Each row of a before or after table is a point. The points were changed in one or more steps. Then noise was added and the rows were shuffled. The steps act on columns, c1 being the first. What was done? A step turns or swaps two columns, mirrors them in a line or flattens them onto one, adds a multiple of one to another, or multiplies or shifts one. Angles are multiples of 10 degrees, from the lower column toward the higher: turns from -170 to 170, lines from 10 to 170 but not 90. Use the fewest steps. Two steps may share a column if one is a turn and the other turns, adds or multiplies; they go together, in the order done. Otherwise the lowest column goes first.
(in the rows, 128 means zero)

Before, 9 rows:
[[102 114]
 [158  85]
 [113 221]
 [124  96]
 [144  81]
 [123 182]
 [144  98]
 [126  78]
 [216 133]]
After (9 x 2):
[[ 97 147]
 [123 107]
 [ 93 166]
 [202 133]
 [107 104]
 [125 114]
 [104 116]
 [135 112]
 [ 89 123]]
Steps: shift c1 by -20; multiply c2 by 0.4

Before (8 x 4):
[[ 99 119 186 110]
 [120  42 179  68]
 [138 108 177 129]
 [169 155 126 119]
 [157 202 137 205]
 [131 113 148 140]
 [137 141 113 172]
 [ 83 111  91  62]]
After:
[[173 100 117 127]
 [128  59 113 206]
 [126 118 109 174]
 [105 159  99  49]
 [127 135 154 139]
 [111 118 186 101]
 [140 129 181 132]
 [144 193 207  70]]
Steps: turn c1 and c4 by 20 degrees; mirror c2 and c3 in the line at 100 degrees

Before, 11 rows:
[[131 145 127 124 160 125 135 162]
 [129 135 142 119 110 132 127 143]
 [126 128 134 124 158 140 127 131]
 [128 106 105  97 170 136 124 135]
 [132 135 117 119 154 107 104 101]
 [148  98  79  97 118 139 117 155]
 [119 136  93 115 125 140 123 116]
 [142 144 110 140 124 135 128 134]
 [139 107 121 140 137 114 116 157]
 [157 134 149 124 111 133 123 126]
 [145 148 140 122 128 139  82 105]]
After:
[[124  62  71 118 108 160 140 172]
 [124  91  90 124 136 163 111 138]
 [141  67 125 144 122  84 140 174]
 [158 105 127 121 136 121 169 118]
 [126 106 117 144 113 151 136 127]
 [113  93 138 111 119 137 137 134]
 [152  97 113 121 133  65  77 185]
 [155  88 136 124 138 162 128 133]
 [140 106 132 116 113 164  61 246]
 [166  67  97 103 142 148 127 141]
 [123  95 147 117  95 143 120 142]]
Steps: turn c1 and c5 by -70 degrees; shift c2 by -40; turn c3 and c4 by -20 degrees; multiply c6 by 3; multiply c7 by 3; turn c7 and c8 by -70 degrees

Before, 9 rows:
[[ 98 116  89  79 117 164 106 134 171 188 139]
 [113  26 152 134 111  90 106  76 111  37 143]
 [130 137 160 140 119 113  59 179  90 139 111]
 [ 87 118  89  85 119 183 124 129 141  76 111]
 [ 60  14 124 117 113  55 112 140  67 104 191]
 [146 136 196  88 145 130 144 143 131 154 164]
 [ 52 115 176 181  81 136 112 174  96 157  81]
 [102 125  62  88  73 134 145 174 177  96 156]
 [116 109  45 160 105 144 109 156 105 106 142]]
After, 9 rows:
[[122 137  47 162 142 112 114  96 153 143 103]
 [155  97 158 106 117 115  71  80 160 108 126]
 [110 148  89 153 139 168  95 138  95  76 112]
 [100 153  65 120 152 157 139  76  86 156  75]
 [ 96 144  89 166 108 172 106 122 124 175 115]
 [116 220 147  84 139 111 109 162 174 230 103]
 [ 66 216 123  54 192 112  93 108 222 153 120]
 [ 60 136 168 140  80 100  83  85 161  88  77]
 [140 123 195 124 164 156 153 116 123 102 147]]
Steps: turn c1 and c7 by 20 degrees; turn c2 and c9 by -160 degrees; multiply c4 by 0.7; turn c4 and c6 by -70 degrees; swap c5 and c11; turn c8 and c10 by -170 degrees

Before (14 x 14):
[[ 96 117 108 197 102 145 192 167 114 129 158 182 155  91]
 [186 209 177 120  84  59 107 153 167 125 153 120  95 123]
 [142 147 126 101  86 125 106  88 150 166 151 100 144  61]
 [200 150  76  94 117 119 102 108 167 168 142 130 172  56]
 [ 99 169  89 150 169 113 139 122  89  99  79 163  73  60]
 [170 195 110 198  96 140 155  72  89 115  74 190 176 120]
 [127 113 152 106 171 112  82  83 145  79  66 173 107  98]
 [163 130 126 134 149 137 169  87 173 190 151  95 161  62]
 [141 189 130 155 178 172  76 157 126 130 122 142  78  63]
 [161 111  74 109 144  99  99  86 138 121 162 116  77  86]
 [175 145 125  91 165 114 151 127  97 122 157 101 142 119]
 [113 123 167 179 142 132  85 185 145 175  78 100  79  84]
 [168 122  84 104  91 150 192  77 146 127 101  88  79  53]
 [147 157 156 197 109 124 185 124 123  85  99  97 159  66]]
After (14 x 14):
[[168 121 127 114 149 133  68 197 171 123 166 173  84  48]
 [166 116 143  94 110  99 116 194 155 124 102 133 172  90]
 [ 91 116 169 179 175 160 111 112  97 133  65  84  61  87]
 [171 205 111 212 174 156 149 177  28 115 156  83  92 124]
 [163 127 101 122 100 138 137 161 236 195 110 155  77  59]
 [203 155 159  85 141 125 168 175 223 163 131 124 136  53]
 [141 145 101  95 159 104 149 160 179 158 112 168 136  65]
 [140 160 107 205 141 113 121 114 113  83 139 159  68  63]
 [113 125 135 196 102 128 124  65 174 179 159 155 187  88]
 [177 149 122  87  85 107 119 137  47 122 110 133 101 121]
 [186 208 106 112 166  49 115  84 222 128 109 146 159 124]
 [137 192 143 160  90 187 119 109 121 126 124  93 191  68]
 [ 93 168 153 167 106 121  82 157  34 102 169  86 139  62]
 [130 109  78 128 107 130 138 145 172  77 188  67 177  96]]
Steps: turn c3 and c8 by -140 degrees; mirror c4 and c11 in the line at 170 degrees; turn c5 and c12 by -160 degrees; add -0.3 times c12 to c6; multiply c13 by 0.7; turn c7 and c13 by -120 degrees; multiply c9 by 2.5

Before:
[[148  84 188 118 119  83 186 140 156 136 135 121 183 126 237 195 144 116
  100 185]
 [100 106 202  69 128  97 163 127 141  99 129  90 114 118 159 139  96 156
  136 158]
 [119  61 133 146 173  85  90 118 163 139  68  63  88 142 203 155 146 129
  133  92]
 [111  74 153  98 128 130 103 147  84 100 137 107 125  85 140 118  19 138
  153 167]
 [ 88 134 126 233 140  81 139 146 175 195 154 171 143 132 132  91 159  98
  131 144]
 [169 127 185  89 141  74 161 147 129 212 162 196 106 102 136 129  40  57
  168 126]
 [ 71  91 139 125 156 183 189 124 172 214 178 135 184 102 126 132  92  80
   73 128]
 [112 122 182 129 129 112 130 103 158 136 145 137 144 133 163 167 110 181
   68 223]
 [ 64 112 162 159 125 109 124 125 174 176  91  72 158 133 108 110  98  95
   94 114]
 [ 59  51 116 143 121 148 134 115 170 152  97  91 158  81 161 134 128 140
  112 199]
 [135  83 148 125 191 119 124 116 181 128 153  42 141 148  79 157 147 184
  183 167]]
After, 11 rows:
[[132  75 103  99 136 127 100 149  28 122 145 103 130  87 131 105  18 132
  149  79]
 [103 129 103  86 132  75 107 146  81  66 161 193 104 104 144  77  36  52
  166 202]
 [110 128 150 136 131 116 113 108 107  57 158 139 141 142 111  64 118 180
   73  62]
 [ 51 130  71 230 140  81  99 149 129 106 144 169 145 128 132 138 162  99
  137 137]
 [134  77 160 121 197 116 115 119 131  89 116  46 141 144 176 100 149 182
  181 108]
 [ 46 118  83 162 123 107 100 126 119 139  84  74 158 130 122  98 101  97
   93 144]
 [123 100 106  73 135  96 135 116  85 129 150  87 111 114 107  50  96 156
  141  72]
 [ 28  87 132 128 155 180 242 127 122 112 157 137 185 102 161 114  93  80
   70 152]
 [110  58 164 140 181  84  42 113 113 153 127  64  89 141  42 111 143 128
  130 156]
 [ 62  54 143 142 123 140 154 115 120  95 127  97 155  86  85 133 124 147
  116  64]
 [138  84 199 124 115  89 146 140 109  85 201 126 177 131  43  54 145 118
  102 105]]
Steps: turn c1 and c10 by 40 degrees; turn c10 and c20 by 130 degrees; turn c3 and c16 by -110 degrees; multiply c3 by 1.6; add 1 times c6 to c7; shift c9 by -50; mirror c11 and c15 in the line at 20 degrees

Before (14 x 32):
[[150 102 148 168 150 128 137  90 178 138 128 132 111 159 128 113 156 148
  141 140 168 161 160 128 121 129  99 137 116 123 154  96]
 [137 116 149 114 200 131 119 152  94 127 128 135 119 172 136 138 141 127
  128  83 102 154  79 110 139 105 136  90 152 111 146 114]
 [145  99 143 115 125 156 189 145 101 186 135 128 119 173 140  89 149 161
  135 120 160 129 168 162  98 130 147 120 110 111 151 110]
 [146 108 156 154 124 134 108  91  94 187 149 137 153  96 140 126 156 137
  136  98 151 149 164 137 143  90 153 107  99 115 132 139]
 [113 187 161 132 136 206 128 121 114 152 146 121 107 171 124 128 118 120
   80 143 168  67 102 155 141 128  89 144 150 162 118 127]
 [108 112  93 246 158 135 120 126  86  87 105 137 104 150 143 113 146 129
  123 116  50 146 128 135  98 127 142  81 148 110  40  95]
 [ 41 104 141 147 123 166 172 138 138 154 159 136 129 119 141  90  76 145
  125 142 139 161 164 181  90 111 154 143 154 130 146  96]
 [ 59 141 146 119 134 130 202 147 144 177 143  73 152 146  72 106 156 127
  127  89 139 160 157 109 135 117 149 150  86 148 141  93]
 [151 119 136 104 146 131 120  75  94 180 151 108 123 166 131  84 152 141
  116 118  72 162 166 138 116 121 140 134 135 113 154 167]
 [147 108 108  96 128 133 134  93 113 170 154 122 128 143 147  83  88 150
  146 132 157  84 155 118 113 127 150 130 123 133 154 149]
 [139 147 151 136 138 149 189 150 119 116 103  84 108 163 144 153 122 140
  137 130 166 156 134 115 121  99 150 137 119 178 139  99]
 [142 134 160 114 137 149 133  96  91 167 104 134 109  80 126 132 154 153
  131 129 142 119 121 113 156 132  96 143 149 131 147 147]
 [151 104 135  95 142 144 114  68 101 160 151 146 137 153 147 111 147 145
  104 137 132 130 148 181  92 128 133 142 154 154 147 108]
 [123 214 123 128 159 128 117 138  94 139 138 132 170 124 105 121 128 249
  132 134 173 114 129 112 152 121  90 118 111 199 138  95]]
After (14 x 32):
[[146 108 106 110 129 133 133  92 156 171 151 123 129 130 146  83  79 150
  136 132 156  85 138 100 148 121 153 128 122 134 132 147]
 [138 114 149 145 199 133 117 150 124 125 128 136 119 179 136 138 122 128
  119  82 101 154  99 103 124 185 140  90 153 111 121 113]
 [147 107 154 137 123 134 107  90 178 187 150 139 154  85 142 127 165 136
  112  98 151 147 156 128 132 153 151 108  99 115 139 138]
 [151 120 135 162 148 130 120  78 178 179 151 109 124 150 131  82 119 141
  142 120  71 161 138 111 121 129 138 134 135 112 147 167]
 [ 59 141 147 156 134 128 200 147 134 178 141  72 153 152  71 105 135 129
  121  90 137 157 161 107 126 114 155 153  86 149 118  91]
 [140 134 159 157 139 151 134  97 154 168 105 135 108  70 127 132 130 153
  100 130 144 121 103 104 122 144 100 144 147 130 122 146]
 [145  99 142 156 126 157 188 146 173 188 137 128 118 179 140  88 127 158
  153 118 159 129 136 122 145 116 136 121 112 112 169 111]
 [139 146 149 116 138 150 190 149 136 116 100  84 107 170 144 154 131 139
  132 130 166 157 144 112 140 151 156 138 118 177 121  97]
 [120 214 123 127 158 128 116 135 155 141 138 131 170 127 103 120 127 249
  106 134 172 115 115 113 125 147  96 118 112 198 118  92]
 [ 42 104 140  72 125 166 171 138 145 154 161 136 130 124 140  89 119 145
  163 141 138 160 165 140 138 119 139 145 154 130 181  95]
 [149 102 151 133 151 128 139  90 108 138 127 131 109 145 130 113 176 149
  130 141 165 159 171 105 144  93  99 136 115 121 143  98]
 [106 112  93  85 158 136 121 127 159  85 107 138 103 148 145 114 238 128
  159 115  51 144 111 206 133 149 141  81 149 109  91  96]
 [150 104 134 158 142 144 116  68 161 160 150 145 135 133 147 109 108 145
  173 134 133 132 128 137 118 128 116 144 154 156 185 109]
 [112 187 161 118 137 207 127 122 121 151 146 120 107 170 123 125 125 120
  132 143 168  67 105 150  79 147  81 146 150 165 146 126]]
Steps: mirror c4 and c17 in the line at 60 degrees; add 0.3 times c8 to c14; turn c9 and c23 by -140 degrees; turn c23 and c26 by 140 degrees; turn c19 and c25 by 110 degrees; add -0.3 times c24 to c27; turn c24 and c31 by 60 degrees

Before:
[[125 159  98  96 147 168 162 138 124 160  64  85 152 155 148 172 153 120
   53 107 141 149 144 162 138 119 115 163  95 166 161 112 164  66 144  80
  122 106 119 106 135 129 179  57  90 101 121 147 216 138 159 129 107 156
  130  84 135 198  76 184 118 117  82 110]
 [ 72 150 124  97  87 214 206 126 110 133 138 163 104 109 107 120 172 159
  117 118  80 118 111 128 140 147 143  90 143 172 115  77 132 146 190  81
  129 138 131 148 116 109 155 115  93 118  98 130 142 125 108 133 132 184
  109 139 100 104 138 101 139 129  68 166]
 [107  95  98 157  98 104 128 116 106  88 121 134 103 138  82 130 121 112
   68 124 121 130 124 163  88 127 118 152 179 164  86  23 190 121  66 172
  162 156  96 186 107 106 116 106 102 153 205 144 149 198 139  96 106 166
  184 115 138 169  70 105  92 141 111 141]
 [ 84 130 123 182 141  84  86 157  81  96 148 139 113 161  95 114 140 113
  141 120 148  97 143  99 110 181 170 125 112 126 109  65 175  96 163 102
  132  95  83 102 176 116 196 181 172 159 119 136  91 127 140 175  93 114
  102  98 145 135 150 151   7 136 127 136]
 [129 152 115 127 118 176  88  94 155 137 123 154 125 160 143 122 160 205
  128 141 150 125 137 200 112 143 110 175 138 153 165 109 181 129  78 149
  113 134 173 124 110 159 135 165 132 154  98  89 128 106 115 109 150 126
  159 100  90 114  99 148 123  99  88 103]
 [ 22 151 139 142 124 167 146 117 129 124 127 173 169 115 100 116 100  62
  100 138  81 109 154 128 135 123 196  92  87 120 142 127 137  83 125 176
  113 178  78 169 123 175  89 149 107 127 152 114 128 130 164 149 171 160
  141 162 116  90 127 158 141 106 122 122]
 [102 135 167 124  94 171 137 138 115  89 103 189 120 138 129 124 181 164
   95 169 103  57 142 168 142 178 174 144 127  75 127  88 123 112 100 149
  131 198 113 168 136 161 116 124  93 185 136 124 146 129 128 109 124 120
  191 149 138 177 117 122 136 172 105  90]
 [143 154 117 141 119 158 146 165 124 180 149  81  96 149 130 135 185 192
  111 171 194 131  72 135 115 159 151 146 149  86  96 153  63 121 146 155
  170 162 121 129 119 167 168 129 143  82 163 154 136 155 140 151 181 181
  107 116 164 146 168 115 118 109 120 162]]
After:
[[107 177  98 218  99 106 120 116 105  86 125 133 104 139  80 130 157 112
   68 123 121 129 124 164  88 127 118 152 180 163  85  23 190 121  66 170
  160 154  95 187  67 106 115 106 101 155 206 167 148 197 140  98 106 145
  183 115 139 169  97 105  92 141 111 139]
 [ 22 132 140  84 124 166 132 118 129 123 111 174 168 116  99 116  92  62
   97 140  82 108 154 129 136 123 195  90  86 120 143 127 136  83 125 176
  113 177  79 170 120 175  89 150 105 128 151 160 129 128 165 149 172 114
  141 163 114  89 136 159 141 105 123 123]
 [124 181  98 198 147 168  80 137 125 162  73  86 151 155 147 173 192 120
   52 106 141 150 144 163 138 118 114 163  94 167 162 112 165  64 145  79
  121 105 120 106 168 129 176  56  89 101 120 156 215 138 160 129 107 147
  132  84 134 199 123 187 117 116  82 109]
 [103 140 166 197  94 169 108 138 114  90 113 190 119 137 129 126 128 164
   94 170 103  59 142 169 141 177 174 145 126  74 128  89 122 111 101 150
  130 199 112 166  98 161 117 124  92 187 135 122 146 129 127 109 124 123
  193 149 138 176 128 122 136 172 105  91]
 [129 158 115 106 119 177 110  93 156 137 164 155 125 161 141 121 186 205
  127 143 150 125 138 200 113 143 110 175 138 154 166 108 180 130  76 150
  113 133 174 125 119 160 136 165 133 154  98 125 129 106 113 107 151  91
  159  99  89 114 128 148 124  99  90 106]
 [ 71 120 124  62  88 214 166 126 110 134  59 163 103 111 107 119 216 160
  116 119  81 118 113 129 140 147 144  88 143 172 116  77 132 145 189  82
  129 139 130 147 121 109 155 115  92 120  98 183 141 125 106 133 132 130
  111 140 100 103 139  99 139 129  70 167]
 [142  94 118 168 120 159 153 165 125 181 119  81  97 149 131 137 144 193
  113 172 194 132  72 136 116 159 153 148 150  86  95 151  64 122 145 156
  170 162 121 129 172 168 168 129 142  81 163 179 136 152 141 151 182 154
  107 114 166 145 152 115 118 107 119 164]
 [ 84 108 122 192 141  83 132 156  82  96 175 138 113 161  96 113 137 114
  142 119 148  98 144  98 111 182 171 125 112 125 110  64 174  95 162 102
  132  95  83 102 144 117 196 183 171 158 118 114  90 127 138 174  94 136
  103  98 145 136 137 152   7 137 128 135]]
Steps: multiply c2 by 0.4; turn c2 and c59 by 70 degrees; add 1.5 times c58 to c4; turn c7 and c11 by -70 degrees; add 1 times c10 to c41; add 1 times c30 to c17; swap c48 and c54
